Every row gives one point. The points of each table are mixes of a few directions, plus a little noise. How many directions does each table use, and how many do they share? Where both have some left over, give the other angles between the two spaces (their principal angles), to ten degrees, smallest first.

First:
-.16  .12  -.09
-.50  .37  -.28
.17  -.13  .09
-.46  .34  -.25
.01  -.01  .00
.94  -.70  .52
Second, 4 rows:
-.40  .06  .41
.41  -.11  -.30
.31  .11  -.74
-.32  -.06  .62
Directions: first 1, second 2, shared 1

First, 8 rows:
.00  .00  .03  -.02  -.01  .03
-.11  .03  -.45  .27  .15  -.39
-.07  .01  -.26  .16  .08  -.22
-.13  .03  -.53  .33  .17  -.46
-.10  .02  -.40  .25  .13  -.35
.18  -.04  .70  -.43  -.23  .61
-.01  .00  -.03  .02  .01  -.02
.23  -.05  .94  -.57  -.30  .82
Second, 9 rows:
.29  .35  -.06  -.06  .23  -.11
.06  .07  -.01  -.01  .05  -.02
-.63  -.75  .13  .12  -.50  .24
-.09  -.10  .02  .02  -.07  .03
-.10  -.12  .02  .02  -.08  .04
.60  .72  -.12  -.12  .48  -.23
.56  .66  -.11  -.11  .44  -.21
-.01  -.01  .00  .00  -.01  .00
-.69  -.82  .14  .14  -.55  .26
Directions: first 1, second 1, shared 0; angles 80

First, 10 rows:
.46  .36  -.27  .25  .03  -.42  .28  .32  -.23  -.23  .12
.40  -.08  -.01  .16  .13  -.26  .38  -.18  -.25  -.24  .16
-.48  .00  .06  -.20  -.14  .35  -.40  .08  .27  .21  -.14
-.39  -.08  .20  -.42  -.20  .40  -.27  -.10  .13  .35  .06
-.54  -.49  .39  -.37  -.07  .57  -.22  -.53  .17  .16  .03
.75  .43  -.26  .14  -.01  -.55  .52  .27  -.46  -.16  .37
.33  .17  -.17  .23  .08  -.32  .20  .17  -.13  -.15  .01
-.73  -.21  .08  .01  -.10  .53  -.31  -.17  .26  -.41  -.06
.81  .10  -.23  .52  .38  -.78  .34  .22  -.14  .03  -.28
-.61  -.21  .21  -.31  -.10  .48  -.52  -.08  .39  .44  -.26
Second (11 x 11):
-.27  -.56  .20  .27  .09  .14  -.28  -.34  .16  -.01  -.45
-.51  .09  .03  -.08  -.14  .39  -.19  .06  .26  -.08  .16
.20  -.01  -.08  .22  .62  -.27  .36  -.08  .33  -.22  -.05
.23  -.03  -.08  -.13  -.34  -.15  -.31  .15  -.44  .20  -.41
-.20  .19  -.21  .48  -.30  -.05  -.43  .49  .04  -.06  -.35
-.14  .49  -.33  .08  .24  -.10  -.11  .55  .43  -.06  -.17
-.10  -.08  .35  .29  -.74  .28  .20  -.22  -.40  .09  .94
-.26  -.23  .41  -.25  .21  .34  .20  -.43  .44  .46  .46
.76  -.25  .24  -.60  .43  -.30  .72  -.63  -.33  .25  .34
.22  -.15  -.20  -.04  .12  -.25  -.25  .06  -.21  -.15  -.73
.07  .54  -.33  -.24  -.19  -.03  .10  .37  -.27  -.43  .25
Directions: first 4, second 6, shared 4

First (10 x 14):
-.40  .08  .16  .41  -.32  .20  -.05  .08  .33  -.06  .17  -.16  -.24  -.07
-.34  -.38  .03  .21  .10  -.05  .06  -.19  .15  -.22  -.14  -.06  -.02  .40
-.18  -.23  .08  .46  -.09  .01  -.15  .07  -.04  -.10  -.05  .03  -.19  .22
.48  .30  .15  -.38  .23  .22  .12  .12  -.19  .13  .24  .20  .04  .10
.18  .65  .19  -.74  -.04  .05  .52  -.39  .10  .94  .56  -.26  -.29  -.16
.56  .33  -.13  .11  -.21  .05  -.42  .58  -.41  -.01  -.02  .28  .08  -.61
-.10  -.32  -.13  .13  -.02  -.40  -.03  -.26  -.22  .27  -.21  -.08  -.15  .13
.29  -.40  -.21  -.28  .51  -.16  -.01  -.04  -.28  -.43  -.39  .26  .46  .34
-.20  -.09  -.13  -.20  .10  -.04  .11  -.14  .27  -.26  -.15  -.11  .28  -.06
-.28  .05  -.02  .27  -.26  .13  -.13  .17  .29  -.26  -.01  -.10  .02  -.28
Second:
.20  .27  .16  -.08  .00  .21  .05  .13  -.05  .13  .25  .07  -.11  .00
.03  -.02  .49  .39  .12  .44  .06  .12  -.08  .03  .38  .18  -.45  .74
.01  -.04  -.39  -.13  -.20  -.49  -.14  -.11  -.12  .20  -.32  -.15  .17  -.57
-.20  -.38  .18  .55  .02  .04  -.09  -.01  -.11  -.08  -.03  .07  -.31  .57
-.13  -.04  -.32  -.32  .06  -.11  .00  -.02  .29  -.44  -.31  -.10  .56  -.42
.02  .08  -.15  -.24  -.02  -.15  .05  -.10  .03  .09  -.08  -.09  .13  -.26
.21  .20  .36  .31  .04  .58  -.12  .48  -.04  -.28  .33  .29  -.16  .28
-.12  .11  .23  -.59  .30  .06  .61  -.59  .24  .44  .32  -.21  -.14  .50
.15  -.13  -.06  .70  -.34  -.18  -.50  .36  -.46  .10  -.14  .16  -.31  -.20
-.12  -.07  -.27  -.22  .01  -.17  -.02  -.06  .17  -.27  -.27  -.10  .38  -.33
-.05  .04  -.23  -.39  .01  -.22  .12  -.21  .13  .05  -.14  -.16  .27  -.31
Directions: first 5, second 4, shared 4
